Every row gives one point. A path goes straight from each point to the next, and from the last back to the first. The post is the endless flat space through its rows: a point in 2 columns, a line in 3, a plane in 4, and so on, so that a path can go around it. How many times does the path go around the post? Going back the other way cancels.

Post (2 x 3):
[[ 10 -18  66]
 [-20 -24 -49]]
Path (15 x 3):
[[-11 -75  25]
 [ 65 -33  82]
 [ 12   9  18]
 [-66  19 -16]
 [-48 -33  31]
 [ 21 -79 -59]
 [ 81   5  50]
 [-20  -2 -18]
 [-52  21 -47]
 [ 54  17   9]
 [ 10 -38 -24]
 [ -5 -68 -43]
 [ 19  -7 -67]
 [-38  26  -1]
 [-94   3 -19]]
Times around: 2

Post (8 x 9):
[[ 30  10 -29  37 -75 -27  53  -8 -30]
 [-26  19  63  -6  47  40  -9 -40  68]
 [ 34 -67 -63  44 -34 -16  49  64 -28]
 [-39  10  73 -24  25 -25 -44 -60  30]
 [-80 -13   5  -9  34  -6  18 -51  16]
 [-33 -12 -17 -25  -4  32 -31 -55   6]
 [ -1 -30 -21 -28  41 -19  12 -68  26]
 [  5  28  11 -91  19  49  50  69 -26]]
Path (12 x 9):
[[  38    2   31 -103   54  121   37   22   -6]
 [ -26   -7   56    6  -26  -58   -1  -72   -6]
 [ -40  -12  -47   29  -24   -4   43  -78  -56]
 [  12   44  -41   26  -82    2  -11  -49  -44]
 [ -86   44   10  -50   64   42   13  -17   38]
 [  11   11   -2  -33  -10   -7    2  -64   28]
 [   9  -97    5  -15   -7  -43   19   13    1]
 [  57  -35  -22  -53  -22   -6  -12  -32  -40]
 [ -85   11   35  -63  -86   27  -36  -39  -31]
 [ -11  -27   -3   -9   18  -21  -13  -67   52]
 [ -57  107   18  -57   26   44    9  -90   41]
 [  38  -29  -69  -19   36   24   -6  -55  -33]]
Times around: 0

Post (17 x 18):
[[ 16  24  23 -43  -8 -26   0 -27  41  -8  24 -19  46 -20  35 -43  40 -13]
 [ -7 -70   4  17 -44  17  13  59 -39  -9  -6  44 -36 -16  39 -43 -14  24]
 [ -4  42 -56   6  22 -10   4 -16  10 -51   3  16   5   4  11   1  35   9]
 [  3  22  15  25  26 -33  -2 -27  -8 -12 -11 -40 -17 -18 -16  -4  17  42]
 [  2   8  43   2  26  17  35   4 -14 -30  11   8  52  16  -2 -27  49  -7]
 [ 37 -12  -9 -18  11 -21 -10 -13 -26 -30  27  -5  29  18  33  21   5  13]
 [ 14  -1  -2 -18  24 -27  -2 -18  17 -76   3 -37  68  35   6 -69  35  55]
 [ 11 -29   3  25 -68  17  50  73 -33  22   9  34  16  23  28  -9 -42  34]
 [ -5   7  54   0  -9 -23  24 -10  22 -64  12   9  28  21  45  -5  28  26]
 [-52   9 -11 -73   4   0 -16   5   9 -27   3 -36  -7  53  10  26  11 -45]
 [  7 -16 -23  34  50  -9  28 -14  41 -47  25 -33  33 -25  31 -19  20  20]
 [ 13  11  15 -12  59 -18  49 -19 -21 -37 -27 -37  20 -12  49 -53   8  56]
 [ -9  26 -17 -13  41  -4 -41 -54  20  23   7  14 -18  80  -8  12 -17 -46]
 [  2 -47  10  32 -81  24  82  18 -50 -82  10  17  11 -48   8 -36 -47  21]
 [  2 -33 -10  45 -48  47  -2  41 -23 -11 -78  46  -2 -44  37  15 -34  -5]
 [-75  28 -20 -44  55 -38 -64 -55   0  32  23   4  20  41   4  19  -1  -6]
 [-13 -27 -16  59 -31 -14  -1 100 -20 -29 -20  41   4 -56  46 -48 -53 -31]]
Path (25 x 18):
[[  32  -14    5  -51   25   34   16  -34    4  -22  -21    0   54   33
    12   30   57  -27]
 [  -1   13   40  -49 -121  -18   70   10  -45  -88    9  -59   13   77
   -18  -11   28   31]
 [  14  -59  -11   -1   43  -27  -18    2   27  -75  -64  -40   -8   57
    25  -39   14   35]
 [  17   25    0   36   31  -14  -32   10   -6  -22    1   60   14   20
     6   17  -12  -66]
 [ -38  -18   15   17  -32  -26    2   -4    4  -17  -12   15  -10  -17
    18  -24  -37   70]
 [  44   22  -49    3   31  -65   21  -53  -33  -42    8    4   19  -40
   -20  -36  -33   -5]
 [  12  -49  -73   40  -30   18  -35  -88   21  -23   -8   36  -10   52
    18   13  -80   -7]
 [ -33   30  -39  110    7    8   22   46  -27  -40  -26   19   10  -28
    13  -48  -47  -23]
 [ -19   -8   12  -28  -46   13    0  -16   14  -43   21   43   61   81
    52  -47  -12  -11]
 [  10    9    3    3   80   37  -12  -18  -59  -36  -45   34  -20   26
    -3  -45   45   12]
 [  20    3   39  -75   -4   35   -5  -53    8  -40  -38    9   23   69
     7  -37   42   11]
 [  78  -39  -86   31   -6  -13  -10   33  -42  -30   69   70   82   40
   -33    0  -36  -53]
 [ -16    5   40  -10  -56   12   66   46  -12  -55  -30   28   -7   45
    53  -44  -11   -8]
 [ -25   63    5    2   21  -31  -53  -32   36   -5  -15    0    4   -2
    26  -41   56    7]
 [ -65   30   51  -49   16  -21  -45  -10  -23  -12    0   27    4   50
    34  -32   22  -36]
 [  28   -6   74   28  -39  -13   46   23   21   53  -15   -7  -37  -32
    58  -68   14  -20]
 [ -40   41   20  -60   -8  -46  -28   15   18  -24   11   42   43   39
   106   -3   61   37]
 [  13   -2  -41   10    5  -40  -53  -48   29   -1   23    4   28    2
    18  -16    8   86]
 [  77  -31   12    6   12  -38  -24   11   21   13   81    9   70   43
   -41  -87  -14    8]
 [ -22   22  -54   74   58  -67  -34    8  -20   26  -28  104  -18  -51
    27  -37    6   -7]
 [   7  -16  -38   38   21  -73  -54   44   55   -3  -11  -24    0   10
    66  -65   13   17]
 [  18   35   -6  -61  -35   44   43  -57   18  -24  -32  -32   19   12
    73   28   24  -24]
 [  43  -70  -27   -3   11  -84  -31  -15   23   -4   42   -1   12    9
    59  -29   16   60]
 [ -46  -38  -34   12    0  -27   26  -20  -31  -70   47   25  -31  -25
     0   -2  -33   35]
 [ -32   27  -37  -49    2  -24   35  -11  -25  -50   60    6   -3  -50
    -8  -27   16   37]]
Times around: 2
